Each row of a before or after table is a point. One or more steps were done to the points. Then noise was added and the rows were shuffled. The steps act on columns, c1 being the first. Name the steps. A step turns or swaps two columns, mirrors them in a line or flattens them onto one, adds a multiple of one to another, or multiplies or shifts one. Angles are multiples of 10 degrees, from the lower column toward the higher: turns from -170 to 170, lines from 10 to 170 but not 90. Use the fewest steps. Two steps may share a column if one is a turn and the other turns, adds or multiplies; they go together, in the order done. Otherwise the lowest column goes first.

Before (13 x 2):
-15	-27
-22	-42
-32	-18
-31	-40
31	26
-8	-42
-10	-23
8	-14
-41	-27
-70	40
2	-43
26	4
24	20
After (13 x 2):
-8	-81
-30	-6
-7	-67
4	-57
-6	-63
10	-23
0	-79
-10	-80
-13	-54
-19	-72
-12	-88
12	-16
11	-37
Steps: multiply c1 by 0.4; shift c2 by -40

Before:
14	9	1	-4	0	-47	10	9
15	1	18	8	0	32	-27	38
18	-2	35	-11	-33	2	32	2
1	8	64	11	-18	-3	13	-25
-36	-31	16	6	21	-9	-15	29
8	-31	-5	-27	1	-19	1	-4
-8	30	32	-5	-13	-4	-9	6
-25	10	11	2	22	18	8	-5
After:
-3	29	32	-5	-12	-10	-27	6
8	-2	34	-11	-33	-14	96	3
5	1	18	8	0	32	-81	38
-10	10	11	2	21	29	24	-5
0	8	65	11	-19	-12	38	-25
-14	-31	15	7	21	1	-45	29
5	9	1	-4	0	-47	30	9
3	-31	-5	-27	2	-18	3	-4
Steps: multiply c1 by 0.4; add 0.5 times c5 to c6; multiply c7 by 3

Before (11 x 12):
17	-8	-20	25	-36	-31	-3	17	-14	13	-18	-7
43	-42	-43	38	5	10	-22	-1	1	-22	16	-48
-3	-17	13	-8	5	-15	-54	-27	30	23	-2	5
25	42	8	51	20	-5	10	29	-7	-4	28	0
38	17	22	-17	-38	-10	-36	13	-51	-11	58	-1
-13	-30	-48	16	-40	-47	-49	-38	-41	-26	-4	-16
-21	-5	-25	24	-21	39	-55	8	10	37	-10	-35
-14	-21	-34	1	24	5	24	8	2	2	-28	-37
44	-6	-67	10	6	-47	-1	-5	-60	14	54	22
16	36	22	22	-50	40	3	3	-20	24	-23	15
41	-4	-3	-21	23	0	-31	35	-20	-20	33	33
After, 11 rows:
-22	42	13	52	22	-4	0	28	0	-5	-31	0
-47	-6	-46	11	5	-47	51	-5	0	2	-54	21
20	-7	-15	24	-38	-31	13	18	-1	11	-13	-7
26	-21	-5	2	25	5	43	8	0	2	21	-37
27	36	17	22	-51	41	-16	3	5	18	-12	14
2	-30	-68	17	-40	-48	5	-37	-7	-32	13	-16
-50	16	-15	-17	-39	-10	-38	11	-4	-19	-48	0
5	-3	-58	24	-21	41	-14	10	8	38	23	-36
2	-17	-33	-9	3	-14	-45	-26	3	27	1	5
-25	-3	-23	-23	23	1	-19	35	-7	-21	-47	34
-10	-43	-45	40	4	13	19	-1	-2	-20	-46	-50
Steps: mirror c1 and c11 in the line at 140 degrees; turn c3 and c7 by -50 degrees; flatten c9 and c10 onto the line at 80 degrees

Before:
9	23	9	-18	17	-12	7	-5	-25	-21	-11	-6	41	-9	4	32	18	20	12	-11	43	-14	-26	-5
-5	-1	-3	20	-14	13	2	41	20	1	7	17	58	21	-18	25	36	-11	12	-49	81	11	-27	0
-11	5	-17	11	-18	-42	13	29	-12	-61	16	6	36	-7	-39	14	-30	4	-18	-35	41	-14	-27	2
-11	1	-53	-2	46	-3	32	-32	41	19	-23	55	5	46	17	36	66	-21	-22	50	-11	-37	18	-30
17	17	-71	12	50	-11	26	-23	17	3	-9	4	19	4	49	-13	36	-16	-28	37	-8	-16	-6	-17
7	26	-7	31	-8	33	4	-3	-5	-22	-5	-4	40	7	-39	7	-18	3	6	-11	34	-3	2	1
7	2	-26	2	44	-13	33	-24	15	23	8	-11	11	52	48	20	13	-20	-29	35	-1	-16	17	-14
-5	1	-9	21	-12	-6	14	-14	9	-26	-57	11	25	14	-19	18	3	4	11	-9	18	34	-5	35
13	-24	-19	29	11	-2	34	4	28	-44	-23	24	65	-14	-33	30	-5	-6	27	-6	65	27	30	24
-1	-1	-24	9	29	-8	-41	-42	14	60	-62	44	14	57	-16	37	-21	52	81	-16	-31	22	-25	-26
9	-13	-14	37	37	-28	-69	-24	-5	29	-40	21	11	41	-21	15	4	58	14	10	-16	-9	-10	3
After:
0	-1	-25	10	-16	-6	58	-85	-35	31	-20	-25	-39	57	-15	36	-21	55	-44	-16	-31	23	-65	-24
16	17	-60	12	-58	-9	-25	-1	-10	17	-2	11	-17	5	48	-13	36	-16	17	36	-9	-18	-13	-16
-13	2	-63	-4	-56	-2	-33	-10	-34	33	-28	-38	-42	45	16	37	65	-21	19	51	-10	-38	-8	-33
10	24	15	-17	-15	-12	-7	-11	28	-14	10	30	-29	-10	5	30	16	21	-11	-10	42	-15	-25	-3
6	26	-3	33	10	32	-11	-6	9	-19	-4	29	-27	7	-39	9	-17	4	0	-11	32	-1	-4	0
6	4	-19	2	-53	-13	-22	-1	-10	35	-10	17	-2	54	48	17	13	-21	21	32	-1	-17	17	-16
-6	1	-12	21	11	-4	-27	-19	1	-18	-35	8	-27	13	-18	16	3	5	5	-8	19	36	-47	34
14	-22	-11	31	-3	-3	-60	-15	-9	-22	-38	25	-65	-15	-33	31	-5	-5	-26	-5	66	27	2	24
10	-12	-9	37	-35	-29	68	-28	-22	-6	-20	-10	-22	40	-21	15	4	58	-6	10	-19	-9	-38	5
-11	6	-25	9	19	-43	-35	34	25	-46	32	18	-33	-8	-38	14	-30	3	1	-33	40	-15	-7	4
-5	1	-8	20	24	14	-8	26	-20	3	25	25	-56	24	-17	25	35	-13	-29	-48	81	13	-10	1
Steps: add 0.7 times c1 to c3; turn c8 and c19 by 40 degrees; turn c5 and c19 by -160 degrees; turn c7 and c10 by 30 degrees; turn c7 and c9 by 160 degrees; turn c11 and c23 by 50 degrees; turn c12 and c13 by -140 degrees
